Each point is reached from the start by the listed moves, each made 0, 1 or 2 times, or once backwards (-1), plus a little noise. Is the number of moves made odd or even? Then give how often each move was made.
In the rows, zero is written as 128.

Moves:
(1): [153 115]
(2): [140 150]
Start: [130 133]
Points:
[ 94 124] => even (-1, -1)
[179 106] => even (2, 0)
[106 146] => odd (-1, 0)
[191 128] => odd (2, 1)

Moves:
(1): [155 119 103 119 116 130]
(2): [131 170 109 136 119 151]
(3): [152 131 153 138 132 111]
(4): [122 121 128 163 149 119]
Start: [115 114 125 124 120 138]
Points:
[ 91  69 123 108 123 133] => even (0, -1, -1, 0)
[186 143 130 181 132 121] => odd (1, 1, 2, 1)
[188 184 111 180 112 143] => even (1, 2, 2, 1)
[ 54  73 147 147 157 121] => even (-1, -1, -1, 1)

Moves:
(1): [163 112 114 126 129 124 125 118 122 132 134]
(2): [135 160 120 122 125 122 131 137 127 130 126]
(3): [131 132 160 121 132 123 141 132 122 130 120]
(4): [131 135 134 150 121 127 127 139 127 122 129]
(5): [128 135 134 130 153 126 110 126 133 132 134]
(6): [133 134 128 134 130 159 112 132 125 130 122]
(7): [126 129 125 138 135 133 157 124 139 131 131]
(8): [137 118 133 115 136 121 130 156 134 131 124]
(9): [133 127 136 122 121 128 124 123 149 133 132]
Start: [131 131 138 131 129 114 133 124 114 124 124]
Points:
[163 181  65 170  93  92 211 100 124 122 144] => even (1, 2, -1, 1, -1, -1, 2, -1, 0)
[197  85 120 165  86 152 120  79 109 123 135] => even (2, -1, 0, 1, -1, 1, 0, -1, 1)
[148 219 233  97 198 118 169 198 191 160 110] => even (-1, 2, 2, 0, 2, 1, 2, 2, 2)
[221  91 136 100 175 158 149 162  94 147 107] => even (2, 0, 1, -1, 0, 2, 1, 2, -1)
[247 167  90 152  79 154  99 168 142 135 127] => odd (2, 2, -1, 2, -1, 2, 0, 1, 2)

Moves:
(1): [142 121 139 115 123 133 136 142 113 134 127 124]
(2): [127 148 129 126 121 129 122 121 124 139 118 128]
(3): [129 128 143 126 128 147 120 120 127 129 130 128]
(4): [136 130 133 147 129 128 136 130 130 134 129 128]
(5): [127 139 133 117 148 124 114 126 136 123 117 121]
(6): [135 125 114 125 134 149 127 127 124 126 119 133]
(7): [124 135 132 130 133 123 153 124 125 131 118 124]
(8): [119 130 137 139 125 128 128 150 137 109 123 129]
(9): [140 141 127 114 121 123 134 134 146 121 129 126]
(10): [112 125 125 118 134 141 131 137 134 139 148 129]
(11): [132 134 125 124 130 139 130 129 117 114 146 112]
(12): [126 130 132 128 136 122 123 131 128 123 138 145]
Start: [134 130 131 136 134 134 120 132 140 132 124 125]
Points:
[181 174 174  92  84 209 164 136  86 147 132  69] => even (2, 2, 2, 0, -1, 0, 1, 0, 1, 0, 2, -1)
[140  88 170 121 152 249 108 220 139 114 170 153] => even (2, -1, 2, 1, 0, 2, -1, 2, 0, 2, 0, 1)
[166 201 148  69 111 201  81 178 154  72 110  72] => odd (1, 2, 1, -1, 1, 1, -1, 2, 2, 0, 2, -1)
[170 172 171 105 123  78 180 135 172 134  55  99] => even (1, 0, 0, 0, 1, -1, 2, 0, 2, -1, -1, -1)
[160 188 156 145 156 134 166 134 178  53 121  79] => odd (-1, -1, 1, 1, 1, 0, 2, 1, 2, -1, 2, 0)

Moves:
(1): [139 135 136 126 137 124 122 127 134 118 119 114 129 131 130 129 123 128
 140]
(2): [113 136 120 123 134 131 133 121 123 112 124 126 124 132 130 131 135 136
 127]
(3): [132 128 167 114 122 114 139 123 131 129 128 133 120 119 126 129 136 128
 153]
(4): [124 154 126 143 133 144 113 127 121 136 128 126 145 128 118 136 130 112
 122]
(5): [135 125 135 123 139 136 124 125 140 127 139 122 132 122 135 128 135 130
 128]
(6): [129 126 128 117 115 135 122 128 129 126 128 130 126 131 136 131 135 132
 122]
(7): [136 125 123 128 132 158 144 123 113 124 118 133 124 120 119 110 146 134
 128]
(8): [130 123 128 123 136 126 135 151 135 119 126 141 122 123 121 123 131 119
 125]
(9): [126 128 126 127 132 127 124 113 138 128 120 128 134 124 131 122 131 121
 126]
(10): [124 138 117 128 132 138 131 136 128 136 126 129 134 123 137 123 123 141
 132]
(11): [126 121 125 132 111 126 127 137 122 123 137 119 133 105 121 123 124 112
 136]
(12): [134 139 129 126 125 128 132 126 132 129 139 136 130 132 125 126 126 126
 126]
(13): [123 127 126 116 118 128 147 129 126 133 113 127 140 135 122 138 123 133
 121]
(14): [118 122 119 131 121 125 126 118 143 138 122 115 132 148 112 125 145 120
 138]
(15): [119 133 118 138 119 115 131 132 127 126 132 118 136 141 146 125 142 119
 133]
(16): [140 124 119 136 116 137 148 139 141 116 129 134 112 123 127 141 137 122
 124]
(17): [130 134 120 117 133 120 125 124 125 136 123 127 130 123 128 124 140 130
 125]
(18): [127 119 124 137 121 123 124 129 129 125 121 133 136 141 125 125 143 163
 132]
Start: [130 130 128 128 140 129 120 144 138 129 152 136 130 138 156 132 117 125
 124]
Points:
[204 179 123 160 172 227 157 196 185  99  86 199 156 126 124 137 128 175
 106] => even (2, -1, 0, 2, 0, 0, 1, 2, 2, 2, -1, 1, 1, -1, -1, 2, -1, 2)
[131 202  53 152 148 186  98 139  70 165 143 175 205  89 130  56 153  59
  66] => odd (-1, -1, -1, 2, -1, 0, 2, 1, 2, 0, 1, 2, 0, -1, 1, -1, 2, 0)
[102  90  39 164  19 193 194 222  96  67 125 149 132 141 118 171 173 102
  72] => odd (-1, 1, -1, 1, -1, 2, 1, 1, -1, -1, 2, -1, 2, 0, 1, 2, -1, 1)
[139 135 131  55 146 106 132  73 179 132  83 104 141 203 175  48 249 126
 180] => even (2, 0, 1, -1, 0, 2, 2, 1, 2, 0, -1, 1, 0, 2, 2, -1, 2, 0)
[ 48 169  53 207 112 108  65 110 120 148 149  88 190 170 133 158 127  44
 100] => odd (-1, 1, -1, 2, -1, -1, -1, -1, 1, -1, 1, -1, 0, 1, 1, 0, 0, 0)

Moves:
(1): [153 128 129 125 132 123 149 122 116 121 128 119 133 127 113 123 122 127
 129 128 124 133 123 121 132]
(2): [127 142 127 134 129 126 128 118 124 122 132 138 128 135 125 128 122 124
 140 125 126 137 128 123 126]
(3): [132 134 135 131 129 132 137 128 129 121 120 130 127 128 126 132 129 134
 128 124 127 124 128 132 135]
(4): [133 122 138 129 135 120 134 124 124 145 116 121 130 131 135 133 138 132
 125 123 130 102 140 125 127]
(5): [125 128 132 124 134 133 128 132 132 135 118 132 130 134 124 121 131 135
 127 138 133 129 130 131 129]
(6): [120 128 134 121 123 129 126 122 128 133 140 129 124 123 135 133 131 135
 127 126 121 137 135 129 129]
(7): [123 132 129 136 129 123 136 128 129 128 124 120 115 134 121 139 128 125
 118 131 119 134 133 123 126]
(8): [120 130 141 133 142 128 126 135 126 118 139 124 131 126 131 127 128 130
 127 127 130 129 137 126 121]
(9): [127 137 121 133 127 138 129 126 133 120 131 127 120 136 147 120 131 124
 122 128 124 125 135 140 127]
(10): [128 116 129 127 132 126 135 126 133 138 135 139 120 122 110 127 123 113
 127 119 132 124 132 117 121]
(11): [119 113 136 130 140 125 127 125 111 115 131 131 140 123 126 121 126 113
 124 125 140 130 145 124 134]
(12): [134 133 127 129 123 127 120 132 110 126 127 136 116 132 134 128 133 123
 125 122 118 139 130 130 116]
(13): [139 131 129 138 137 137 140 126 133 132 133 138 137 124 129 126 127 140
 133 123 143 139 133 149 129]
(14): [134 130 118 125 120 120 127 137 134 132 132 132 132 142 126 130 130 128
 131 131 123 131 131 134 132]
(15): [127 138 132 123 124 118 127 121 131 123 129 130 135 124 135 131 130 138
 119 135 127 127 115 135 136]
(16): [137 127 135 133 117 132 120 123 133 134 134 127 115 125 123 138 126 136
 131 139 130 117 124 131 138]
(17): [134 135 131 123 126 135 142 126 125 131 134 122 126 132 125 135 133 127
 122 119 142 132 122 116 122]
(18): [127 137 116 128 136 125 117 142 127 134 126 126 116 132 134 123 133 134
 128 122 130 125 131 116 131]
(19): [133 119 127 132 136 130 120 127 134 128 129 136 132 128 126 137 136 119
 131 130 121 134 121 121 140]
(20): [127 126 127 140 109 116 123 134 126 135 125 133 140 123 122 119 139 136
 115 133 119 128 123 111 127]
(21): [126 129 127 135 127 130 143 130 126 131 125 136 117 123 141 128 118 125
 132 130 126 126 122 127 130]
(22): [144 130 140 118 125 126 121 128 125 141 126 130 137 111 127 131 128 119
 128 118 131 131 135 124 128]
(23): [124 128 128 121 136 128 129 125 122 117 127 131 132 121 130 133 127 126
 130 136 128 127 133 121 126]
(24): [127 130 114 133 134 133 127 145 116 131 134 126 127 126 123 116 134 122
 140 131 126 126 131 140 129]
Start: [137 119 121 142 144 141 126 130 126 111 118 123 140 125 141 133 118 130
 128 127 127 137 145 138 128]
Points:
[154 140 203 119 207  70 151  99 106  89 115 114 174 108 137 166 122 204
 124 151 126  90 194  89 192] => odd (2, 1, 2, 2, 1, 2, 0, 2, -1, 0, 1, -1, 0, 1, 2, 1, -1, 2, 0, 0, 0, 0, 2, -1)
[188 113 115 127 190 172 146 172  65 230 116 141  30 118 179 132 161  54
 114  80 150  98 215 119 113] => odd (0, -1, -1, 2, 2, 1, 1, -1, 2, 2, 1, 2, 0, 0, 0, 1, 2, 2, 1, -1, 2, 2, 0, 2)
[182 109 163 181 140 155 249  47  97 115 132 159  83 120 110 160  98 103
 117  87 129 134 146  44 145] => odd (2, 2, 2, 1, 0, 2, 0, -1, 1, 2, 1, 0, 0, -1, -1, 1, 2, 0, 1, 1, 2, -1, 0, -1)
[186 169 193 156 164  93 117  89  21 124 150 107  71 102 182 190 144  83
  80  83 118 130 187  36 130] => even (1, 2, -1, 2, -1, 1, 2, 1, 1, 0, 2, 2, -1, -1, 2, 2, 2, 2, 1, 0, 1, 2, 0, 0)
[176 116 130 201 164 149 119 199  92 179 132 126 117 100 119  97 195  76
  79  66  86 151 215 123  57] => even (0, -1, 0, 1, 0, 0, 2, 2, 2, 2, -1, 2, 1, -1, -1, -1, 0, 0, 1, 2, -1, 2, -1, 2)
[154 186  84 104  95 145  52 136  84 100 163 135 105 133 180 164 123  96
 153 130  91 201 192 194 104] => odd (-1, 1, -1, -1, -1, 1, 1, -1, 1, -1, 0, 2, 0, 2, 0, 1, 0, 0, -1, -1, -1, 2, 2, 1)
[133  55 141 156 133  74 112 139 116 126 147 157 219 127  99 100 147  92
  84  75 141 121 199  77 113] => even (0, 0, 0, 1, -1, 0, -1, 1, 0, 2, 2, 0, 0, 2, 0, -1, 0, 0, 0, 2, -1, 0, -1, -1)
[182 137 178 206 115  80 141  79 132  53 133  97 168 126  86 187 114 139
  96 186  66 147  91  50 176] => even (2, 2, 0, 0, -1, -1, 2, 2, 0, -1, 0, -1, -1, 0, 1, 2, 0, -1, 2, 2, 0, 0, 0, -1)
[213 177 106 160 144 134 155 139 132 152 105 117 149 115 164 120 144 123
 124 115 122 104 123 107 151] => odd (1, 1, 0, 1, 0, -1, 0, 0, 2, 0, -1, -1, 0, 0, 1, 0, 1, 1, 1, 1, 1, 2, 0, 1)
[183 114  94 165 119  98 119 130  74 173 142 198 105 108 154 130 119  68
 165 116 119  75 192  93 132] => odd (0, 2, -1, 2, -1, 0, -1, -1, 1, 2, 1, 1, 0, 2, 0, 2, 0, 1, 0, 1, 2, 1, 2, 1)
[198 181 120 170  94 128 213 120 118 125 108 135 189 113 206 119 132 179
 145 137  97  87 167 176 152] => odd (1, 1, 2, 2, -1, 1, -1, 0, 2, -1, -1, -1, 1, 2, 0, 0, 0, -1, -1, 2, 2, 1, 2, 1)
